Each row of a before or after table is a point. One or more steps were done to the points. Then noise was added and the rows were shuffled. The steps act on how far a point lies along the listed directions, d1 being the first. Write out the steps. A step turns or swaps two directions, mirrors them in a line or flattens them onto one, adds a multiple of one to another, or multiplies one. Angles are multiples of 10 degrees, from the lower direction toward the higher: turns from -170 to 170, lines from 10 to 170 but not 90. Use the fewest steps. Two steps may share a direction if one is a turn and the other turns, adds or multiplies; they go together, in the order done. Otherwise the lowest direction goes first.
In the rows, 128 means zero.

Directions:
(1): [157 179]
(2): [ 77 157]
Before:
[[107 117]
 [123  91]
 [173 201]
 [126 171]
 [115 128]
 [134  72]
 [ 85 113]
 [126 173]
 [ 58 134]
 [158 199]
 [176 167]
 [ 37 160]]
After, 12 rows:
[[136  71]
 [122 159]
 [114 191]
 [119 171]
 [128 121]
 [116 187]
 [125 174]
 [130 124]
 [120 170]
 [125 146]
 [127 127]
 [134  94]]
Steps: flatten d1 and d2 onto the line at 40 degrees

Directions:
(1): [ 93  70 106]
(2): [ 74 144 172]
(3): [ 97 166  76]
Before:
[[101 127 128]
 [108 113 144]
 [ 99 127 115]
 [143 115 123]
 [168 236 171]
 [162  88  94]
 [151 112  99]
 [ 95 138 119]
 [122 124 134]
 [ 96 121 125]
 [135 131 100]
 [150  32 214]
 [174 117 117]
 [106 101 101]]
After, 14 rows:
[[115 249 106]
 [126 125 139]
 [106 110 139]
 [128 115 101]
 [118 115 151]
 [195 106 238]
 [158 114 106]
 [126  84 123]
 [106 113 125]
 [ 98 119 136]
 [178  91 106]
 [ 99 120 118]
 [147 118 127]
 [168 129 110]]
Steps: turn d1 and d3 by -40 degrees

Directions:
(1): [108 102 144  82 204 160]
(2): [171 117 107 194 185 117]
(3): [118 196 127 106 162  66]
Before, 8 rows:
[[129 145 120 114 139 115]
 [129 165 130 122  80  74]
 [147 165 119 183 147  91]
 [102 132 135 110 117 138]
 [163 116  95 225  76 135]
 [147 100 142 138  98 159]
 [153 184 118 157 164  71]
 [119 169 136  95 125 116]]
After:
[[148  60 151 137  92 192]
 [126 120 128 139 159 140]
 [ 93 205 145  88  98  78]
 [105 244 138  76 128  34]
 [130 166 119 114 152  92]
 [101 165 147  56 174  86]
 [ 78  80 142  93  31 214]
 [132 182 128 101 190  92]]
Steps: turn d1 and d2 by 120 degrees; multiply d3 by 2

Directions:
(1): [191 176  65 162 154 142 156 105]
(2): [198 116 156 143 104 170  64 162]
(3): [118  61 110 180 199 118  99 124]
(4): [124 138 139  75 198 187 149 169]
(5): [139 120  60  61 129  88  78 145]
Before:
[[ 79 103  77 167 179 110 163 104]
 [113 143 137 110 127 162 163 133]
 [110  96 163 151 112 111 119 112]
 [ 93 109 122 102  80  55 132 112]
 [138 145 157 151  94 150 107 124]
 [145 133 120 144 178 169 145 137]
 [129 143  79 130 177 114 126 131]
 [136 140 140 113 141 176 115 154]
 [ 64  76  97  82 153  53 110 151]
 [ 95 126 173 103  91 123 156 123]]
After (10 x 8):
[[163 134  83 158 160 136 128 120]
 [ 85 107  26 103 151  68 121 117]
 [ 97 111 170 115 147 145 160 132]
 [ 84 139  87   6 136  79 134 172]
 [ 75 114 154  63  95  87 144 136]
 [125 119 173 172 119 160 107 124]
 [105  85 154 116 143 120 108 134]
 [153 150 130 149 146 181 128 139]
 [124 134 120 143 146 158 161 122]
 [135 164  69 115 125  91 120 124]]
Steps: turn d1 and d4 by -50 degrees; turn d3 and d5 by 60 degrees; add -0.5 times d2 to d5

Directions:
(1): [147 194 124 109 175 111 204 149 145 150  64]
(2): [107 131  49 186 183 129 141 133  78 162 170]
(3): [116 181 168 211 137  97 129  82 135  64 131]
(4): [154 134 147 163 152  99  86 158 214 191 160]
(5): [121 123 133 188 100 178  95 119 113 178  39]
(6): [120 126 223 135 137 116 144 171  56 167 153]
Before:
[[144 108 125  52 114 141 140 168 161 164 103]
 [139 129 115 101 126 127 107 144 186 181  83]
 [138 139 171 103 139 122 139 178 142 161 134]
 [111 126 110 177 139 122 138 120 106 143 127]
 [124 113  85 148 139 152 133 124 108 111 114]
 [105  88 107 150  56 184  63  82 117  96 125]
 [118 133 152 151 149 129 145 143 112 147 141]
 [123 116 145  79 132 148 132 158  92 148  99]
 [104 101  89 165  73 178  77  88 117  97 116]
 [143 109 161  99 101 169 135 132 127 160  63]
 [103  98 110 170  72 159  94  79 100  98  95]
 [132 178 127 145 140  85 161 105 120 108 136]]
After, 12 rows:
[[151 150 138 144 106 127  89 130 235 142 109]
 [147  90 175  61  96 139 129 129 148 117 139]
 [118 123 144 173 111 134 125 118 122 142  88]
 [115 139 119 170 111 107 124  89  89 106 140]
 [144 126 161 155 101 109  90 121 221 136 112]
 [119 125 106  47 113 131 149 119 127 107  88]
 [116 130 143  92 137 138 166 161  79 120 134]
 [138 104 120 153 117 148  95 128 156 132 112]
 [124  93 151  81 124 136  93 158 108 139 148]
 [162 158 146 130 120 115  95 136 248 159 124]
 [130  91  97  46 116 138 151 154 118 129 143]
 [112 124 163 146 132 141 143 135  96 134 116]]
Steps: turn d1 and d4 by -120 degrees; turn d2 and d5 by 70 degrees

Directions:
(1): [218 166 114 191 165 122  88 135 113 115 179 102]
(2): [ 96 134  67 132 164 143 146  46 184 140 188 142]
Before (14 x 12):
[[231 145 187 172 132 103  95 208  85  97 114  94]
 [249 178 154 158 194 125  53 177 105 120 175  92]
 [186 175 116 175 182 120 102 141 151  96 170 117]
 [110 132  79 118 151 171 187  69 185 120 215 160]
 [214 155 176 175 124 112 108 194  79  95 137  85]
 [109 146 123 113 150 151 140 118 146 119 122 143]
 [184 141 167 176  92 129  84 152  83 100 129  81]
 [ 75 115 115 101 142 115 173  88 160 139 148 162]
 [ 62  62 180  71  83  97 124 176 106 127  47 153]
 [126 143  85 149 164 159 138 106 131 147 173 132]
 [ 45  77  86  94 127 144 162  91 165 118 147 155]
 [ 14 106  69  85 138 142 159  51 194 175 139 174]
 [141 146 175 147  86 121  94 183  77 120  91 101]
 [ 76 115 172  71  78 119 139 169 100 122  39 150]]
After:
[[117 147 116 121 151 150 136 114 148 119 127 141]
 [ 69 112 109  97 131 157 162 121 128 154 122 142]
 [110 134  96 124 165 119 163  78 160 141 183 152]
 [138 120 186 137  66 129 104 167  77 103  82  93]
 [101 102 218  39 105 127 116 216  97 138  43 129]
 [166 161 164 161  98 120  89 179  83 118 116  98]
 [218 184 111 186 166 123  81 128 108 103 172 112]
 [ 76 143  41 139 178 141 132  33 199 170 199 163]
 [ 76 121 167  82 108 120 150 171 141 105  70 148]
 [170 113 214 126  96 104 121 227  82 105  60 116]
 [147 121 210 119  83 115 136 210  71 104  76 102]
 [218 144 111 197 179  96  61 128 119 114 194 113]
 [ 66 108  98  84 122 175 201  84 177 126 179 169]
 [102 106  61 141 167 144 137  70 173 111 203 136]]
Steps: mirror d1 and d2 in the line at 110 degrees

Directions:
(1): [217 101 215 126  80  85 137 175 128 102 151 145 100  63 114  95 142 134]
(2): [122 121 112 149  66  63 131 131 118 200  71  48 123 148 174  86 176 137]
(3): [153  57 136 117 165 130 111 119 172 188 187  99 200 149 106  64  90  89]
(4): [139  58 143 111 147 139 190 112 150  91 104  38  87 132 114 200 133  74]
(5): [105 157 132 131 103  95 177 127  89 141 117 164 210  96  91 151 168  24]
(6): [ 93 144 198 163 179  95 177  70 213 159 125 162 128 101 175 139 151 153]
Before (8 x 18):
[[154  92 111 104 117 133 150 141  96 122 116  67 115 156 120 158 135  99]
 [130 140 113 101  93 135 128 154  88  96 104 140 105 124 128 160 133 101]
 [138 153 130 104 132 160 144 136 108  66 126 167 129 103 113 161 122  91]
 [154 122 119 125  95 105 132 156 102 149 114 123 163 115 102 104 148  84]
 [126 118  98 129 131 121 114 115 127 154 127 118 157 157 125 112 107 107]
 [118 108 136 145 128  99 152  99 148 159 126  98 150 139 155 108 141 132]
 [170 118 174 130 127 130 129 133 123 104 131 153  88  82 127 147 132 155]
 [134 122 136 140 120 118 154 118 151 153 119 104 153 131 137 122 139 108]]
After, 8 rows:
[[248  93 239 138  67  69 112 177 126 135 150 151  83  41 135  65 149 178]
 [108 129 135 134 166 148 156  94 146  92 139 144 120 129 136 164 117 142]
 [186 114 160 114  99 116 151 172 101  93 134 154 144  77  75 133 142  69]
 [145 137 115 106  92 124  88 162 100 139 136 158 135 131 135  94 116 127]
 [131 142 139 134 137 150 150 119 148 101 124 138 118 121 130 157 124 135]
 [150 147 121 125  76  97 114 150 109 154 104 120 143 121 158  73 148 125]
 [149 150  99 110 127 170  87 150  94  88 130 135  54 162 149 144 107 217]
 [ 84 131  67 123 158 153 138  91 120 120 104 111 141 170 120 179 108  87]]
Steps: multiply d1 by 3; multiply d2 by -1; add -1.5 times d4 to d5; turn d3 and d4 by 110 degrees

Directions:
(1): [138  68 137  81 157 145 139 164  23 137 158 139 139  79 155 201 129 172
 175 155]
(2): [127 193 163 195 136 112 100 154  79 159 162 153 116 129 121 211 100  87
  41 115]
(3): [116 168 166  44 197 187  98 137 100  61  88 116 139 162  72 135 146  88
 119  93]
(4): [152  99 149 173  80 172 100  37 106  67 153 132  88  83 125 147 197  74
 146 133]
Before, 13 rows:
[[154  43 107  83  68 162 155  54 162  93 119 132 121 114 128  59 194 171
  219 137]
 [137  23  99  80 107 166 135 112  69  81 161 123 111  53 162 127 196 187
  235 150]
 [118 179 184  84 179 180 114 144 110  93  73 111 135 149  57 177 115  83
  111 131]
 [142 170 126 123 172 117 103 193 148 166 145 142 137 140 129 120  80 137
  123 119]
 [150  48  90 123  93 142 143  56 106  92 138 128 103  73 166 107 189 132
  217 176]
 [124 191 155 107 165 178 106 181 108  78 100 116 153 165  80 146 119  49
   49 103]
 [157  77 113 155  78 132 135  67 144 115 155 129 118  95 163 129 148 155
  184 166]
 [128 162 142 147 135  97 131 158  79 169 173 159 109 128 133 214  88 127
   63 141]
 [124 163 163  57 169 136  94 182 127 132  97 132 128 159  80 145 120 118
  116 147]
 [137 184 153 187 129  20 147 171 146 203 164 120 146 163 126 161  77 161
   47 128]
 [127  69  93  74 106 135 135 125  81 137 155 113 119  75 154 128 119 169
  191 171]
 [113 198 129 160 159  63 151 193 110 193 123 121 145 106 146 181  56 124
   34 115]
 [124 145 114 244 108  52 152 139  90 234 177 165 112 108 178 202  61 133
   67 136]]
After:
[[ 90 208 150  82 236 117 129 202  64 164 101 142 153 186 104 193  55 112
   58  83]
 [123 164 133 118 160  96 141 184  77 177 157 151 124 140 132 206  67 146
   72 137]
 [130 116 128  39 165 162 128 128 140  89 100 109 154 151 113 106 126 161
  183 137]
 [123  89 125  37 143 172 116 132  37  98 144 108 117  77 127 153 133 143
  188 154]
 [145  65 120  41 105 185 142  70 150  66 100 124 126 136 102  61 194 158
  216 122]
 [125  25 104  20 150 175 137 151  46  75 139 119 132  70 153 131 180 208
  250 144]
 [159 168 144 177 141 140  78 144 120 136 168 150 106 111 124 156 118  89
  110 115]
 [141 102 126 217  60  90 159 118 156 192 137 125 114  89 151 161 104 142
  130 187]
 [116 212 154 168 160  90 127 170  85 156 126 125 131  95 127 204  82  84
   20 106]
 [143 120  93 238  50  86 152 153 156 181 159 132 132 106 167 128  99 110
   66 160]
 [135 227 196 153 170  78 105 151 115 135 143 114 143 180  79 184 103 105
   21 102]
 [129  67  92  16 168 153 148 118 111  85  96 109 145 119 139  85 161 158
  228 159]
 [155 117 149 178  73 104 106 124 123 168 162 151  89  96 129 164 145 116
  121 182]]
Steps: multiply d1 by 1.3; turn d2 and d4 by 50 degrees; turn d3 and d4 by 160 degrees

Directions:
(1): [130 100 195 168  91  55 153 133  74 186 169 145  77 127 141 148  65  74
 193 165 101 150 139  62 127 201 105 150  75 115 145  96]
(2): [ 63 179  86 129 126  91  91 135 124 208  66 114 141  96 120 201 125 166
 110  54  85 118  78  92  91 200 156  95 132 180 155 159]
Before (10 x 32):
[[108 155 131 128 101 130 129 137 139 166 103 116 118 123 136 163 130 148
  140  85 117 111 100 106 116 149 127 127 117 153 124 131]
 [ 96 159 101 132 122 119 120 130 140 161 101 108 137 128 114 146 139 164
  115 100 115 129 111 115 116 146 126 109 147 152 129 156]
 [139 122 160 144 123 128 153 120 115 131 159 127 122 148 123 129 130 112
  143 151 131 153 164 111 134 137 108 146 106 114 105 117]
 [109 118 187 151  95  57 151 128  86 183 160 141  78 128 143 174  72  70
  184 139  90 151 135  58 114 207 106 148  81 117 148 110]
 [ 62 169 137 147  91  40 107 151  90 249  92 118 132 110 129 221  89 115
  135  77  67 139  70  47  93 244 142 119  97 190 173 150]
 [147 139 106 119 143 175 128 137 146  82 123 125 143 128 109 113 161 137
   99 124 157 117 137 159 121 106 139 131 146 143 121 142]
 [ 66 147  97 153 118  94 110 138 117 200 110 135 115 111 125 169 126 139
  137  76 110 112  93  83 104 203 131 130 112 180 139 139]
 [124 132 110 134 140 121 128 129 117 131 122 132 135 140 134 128 105 113
  136 134 124 136 119 123 131 149 136 114 131 133 119 134]
 [115 146 112 137 129 119 121 132 149 131 106 115 140 121 119 159 139 160
  112  96 137 113 112 115 129 151 134  91 138 129 136 120]
 [163  82 167 149 129 133 161 128 115  85 189 159 117 134 135 106 102  86
  158 172 162 141 179 126 148  97 111 151 104  95 126  99]]
After:
[[157 130 117 123 142 175 135 136 142  76 135 130 137 133 110 104 156 128
  106 135 162 121 143 159 125 101 134 137 141 135 118 136]
 [109 160 125 123 106 138 126 137 146 159  97 115 126 125 138 160 138 155
  131  81 120 108 100 115 117 139 130 124 124 154 122 134]
 [ 89 136 165 146  98  53 137 130  90 201 136 135  87 119 138 195  79  87
  171 112  80 145 117  55 104 222 115 137  89 133 155 123]
 [120 145 108 132 132 128 122 132 153 121 108 116 145 123 119 152 146 161
  106  95 143 111 114 122 131 141 134  92 142 128 133 120]
 [101 160  94 127 125 131 119 128 148 150 100 108 143 129 113 139 148 167
  108 100 122 126 113 128 118 132 125 108 152 150 123 158]
 [155  85 174 156 121 114 161 130 103 107 188 161 109 128 137 123  90  80
  169 169 151 143 174 109 142 120 111 151  93 101 131  96]
 [131 123 160 148 122 119 151 121 110 144 155 127 121 145 122 138 127 112
  146 144 127 152 160 103 131 148 110 144 104 119 109 117]
 [122 134 107 135 139 122 126 129 119 132 121 131 137 140 133 127 107 116
  135 133 124 134 118 124 130 149 135 113 133 134 120 135]
 [ 51 188 104 132 106  63  90 150 112 238  66 109 154 106 123 222 114 143
  107  52  72 129  57  67  88 225 154 105 118 203 170 168]
 [ 64 156  78 143 127 112 103 138 132 188  97 132 128 110 122 168 141 154
  120  65 115 105  88  97 103 189 137 124 126 186 135 148]]
Steps: turn d1 and d2 by 20 degrees
